Every row gives one point. Each copy is the shape, with its points in the same order, turned, moved and blurred by noise. Is it also mirrored, or only turned?

Shape (8 x 3):
+0.39  -0.12  +0.08
+0.36  +0.11  -0.05
+0.12  +0.32  +0.31
+0.02  -0.47  +0.02
-0.11  +0.12  -0.87
-0.04  -0.22  -0.70
-0.37  -0.56  +0.00
+0.19  -0.22  -0.34
Copy 1, 8 rows:
-0.31  +0.02  +0.22
-0.21  +0.24  +0.14
+0.05  +0.07  +0.55
-0.27  -0.45  -0.01
+0.14  +0.28  -0.65
-0.07  -0.04  -0.60
-0.05  -0.68  -0.17
-0.33  -0.06  -0.22
Copy 1 is: mirrored
Copy 2, 8 rows:
-0.26  -0.32  +0.18
-0.39  -0.11  +0.13
-0.12  +0.27  +0.24
+0.07  -0.51  +0.01
-0.54  -0.27  -0.80
-0.33  -0.53  -0.61
+0.45  -0.49  -0.30
-0.31  -0.45  -0.21
Copy 2 is: mirrored

Shape, 10 rows:
-0.23  -0.17  -0.82  +0.47
-0.12  +0.03  -0.11  -0.20
+0.74  -0.09  +0.03  -0.30
+0.62  -0.10  +0.21  +0.11
-0.25  +0.09  -0.29  -0.21
+0.11  +0.80  +0.22  -0.44
-0.14  +0.29  -0.59  +0.16
+0.04  +0.69  +0.02  -0.47
-0.13  -0.21  +0.27  +0.11
-0.30  -0.09  +0.10  +0.04
Copy 1:
-0.42  -0.73  -0.53  +0.21
+0.02  -0.02  -0.21  -0.23
-0.39  +0.25  +0.52  -0.17
-0.18  -0.06  +0.61  +0.07
-0.04  -0.02  -0.39  -0.16
+0.25  +0.79  -0.14  +0.13
-0.24  -0.16  -0.51  +0.31
+0.07  +0.66  -0.26  +0.01
+0.31  -0.29  +0.10  -0.18
+0.31  -0.26  -0.13  -0.15
Copy 1 is: mirrored
Copy 2, 10 rows:
-0.01  +0.21  -1.03  -0.26
+0.06  -0.06  -0.09  -0.43
+0.87  +0.07  +0.20  -0.17
+0.58  +0.14  +0.14  +0.20
-0.04  -0.02  -0.19  -0.59
+0.01  +0.44  +0.65  -0.62
-0.03  +0.44  -0.50  -0.49
+0.05  +0.37  +0.44  -0.72
-0.03  -0.24  -0.02  +0.09
-0.18  -0.17  -0.09  -0.14
Copy 2 is: only turned
Copy 3:
+0.32  -0.62  -0.53  +0.02
-0.32  +0.06  -0.01  -0.06
+0.08  +0.55  +0.13  -0.57
+0.43  +0.36  +0.33  -0.45
-0.30  +0.00  -0.19  +0.14
-0.26  +0.84  -0.12  +0.24
+0.17  -0.03  -0.50  +0.13
-0.28  +0.71  -0.20  +0.18
-0.03  -0.11  +0.47  +0.14
-0.10  -0.07  +0.25  +0.21
Copy 3 is: only turned
Copy 4, 10 rows:
-0.60  -0.07  -0.83  +0.29
+0.13  +0.17  -0.22  -0.14
+0.61  -0.59  -0.13  +0.01
+0.21  -0.58  +0.14  -0.01
+0.03  +0.34  -0.34  -0.03
+0.59  +0.37  +0.34  +0.33
-0.15  +0.18  -0.54  +0.41
+0.56  +0.42  +0.14  +0.30
-0.06  -0.08  +0.08  -0.29
-0.13  +0.10  +0.00  -0.27
Copy 4 is: only turned
